Every row gives one point. The window is the flat piece filled in between its corners: a triangle in 3 columns, a solid with four corners in 4, and so on. A path goes straight from each point to the next, and from the last back to the first. After which points does the path pass through the window?

Window (4 x 4)
[-0.47 -0.70 -0.36 0.05]
[-0.01 0.66 0.00 -0.04]
[0.26 0.39 -0.41 0.09]
[-0.15 -1.12 -0.02 0.09]
Path:
(1): [0.14 0.08 -0.38 -0.16]
(2): [-0.04 0.29 -0.32 0.76]
(3): [-0.12 0.40 0.02 0.36]
(4): [0.01 0.27 -0.06 -0.23]
(5): [-0.08 -0.87 -0.26 -0.21]
(6): [-0.19 -0.69 -0.36 0.66]
(7): [-0.05 -0.44 -0.13 0.27]
(8): [0.08 -0.68 -0.32 -0.56]
(9): [0.30 -0.26 -0.32 -0.62]
(10): [0.03 -0.14 -0.02 0.33]
(11): [0.06 0.46 0.03 0.33]
(12): [0.15 0.34 0.04 -0.32]
Through the window after points: 1, 3, 7

Window (4 x 4)
[0.13 -0.36 -0.76 -0.54]
[0.16 -0.48 -0.12 -0.13]
[0.21 0.38 0.43 0.55]
[-0.69 0.28 0.14 0.14]
Path:
(1): [0.22 0.36 0.41 -0.15]
(2): [0.02 -0.50 -0.27 -0.90]
(3): [-0.03 -0.68 -0.86 -0.11]
(4): [0.16 -0.14 -0.21 0.73]
(5): [0.42 0.23 0.37 -0.23]
(6): [-0.37 0.23 0.20 -0.21]
(7): [-0.44 0.01 -0.35 0.59]
(8): [0.05 -0.45 -0.39 0.21]
(9): [0.07 -0.29 0.10 -0.31]
(10): [0.51 0.03 0.35 -0.44]
(11): [0.32 -0.12 -0.17 0.37]
(12): [-0.28 0.05 -0.27 0.33]
(13): [-0.16 0.10 0.73 -0.24]
(14): [-0.26 0.09 0.18 -0.67]
(15): [-0.30 -0.37 -0.42 0.37]
(16): [0.28 0.01 0.06 0.48]
Through the window after points: 6, 8, 12

Window (6 x 6)
[0.26 -0.39 0.27 -0.24 -0.31 -0.01]
[-0.76 -0.15 0.25 -0.57 0.09 0.71]
[0.21 0.25 0.40 -0.09 -0.42 -0.06]
[0.38 0.53 0.60 -0.41 0.88 -0.65]
[-0.30 -0.20 0.58 -0.01 -0.04 0.08]
[-0.40 0.42 -0.82 0.71 -0.07 0.27]
Path:
(1): [-0.35 -0.04 -0.22 -0.02 -0.03 0.02]
(2): [-0.02 0.09 -0.05 0.22 0.21 0.45]
(3): [0.13 0.09 -0.01 0.08 0.23 0.74]
(4): [-0.72 0.28 -0.12 0.00 -0.25 -0.26]
(5): [-0.29 -0.16 0.13 -0.56 -0.59 -0.50]
(6): [0.09 -0.23 0.38 -0.05 0.27 0.84]
(7): [0.05 -0.01 0.19 0.07 0.19 0.74]
(8): [-0.30 0.06 -0.07 0.04 -0.11 -0.06]
(9): [-0.66 0.49 0.50 -0.23 0.08 -0.78]
(10): [0.07 0.24 0.29 -0.20 0.39 0.35]
(11): [0.29 0.40 0.47 -0.11 0.65 0.07]
(12): [-0.08 0.14 0.25 -0.30 0.36 -0.58]
Through the window after points: 3, 5, 7
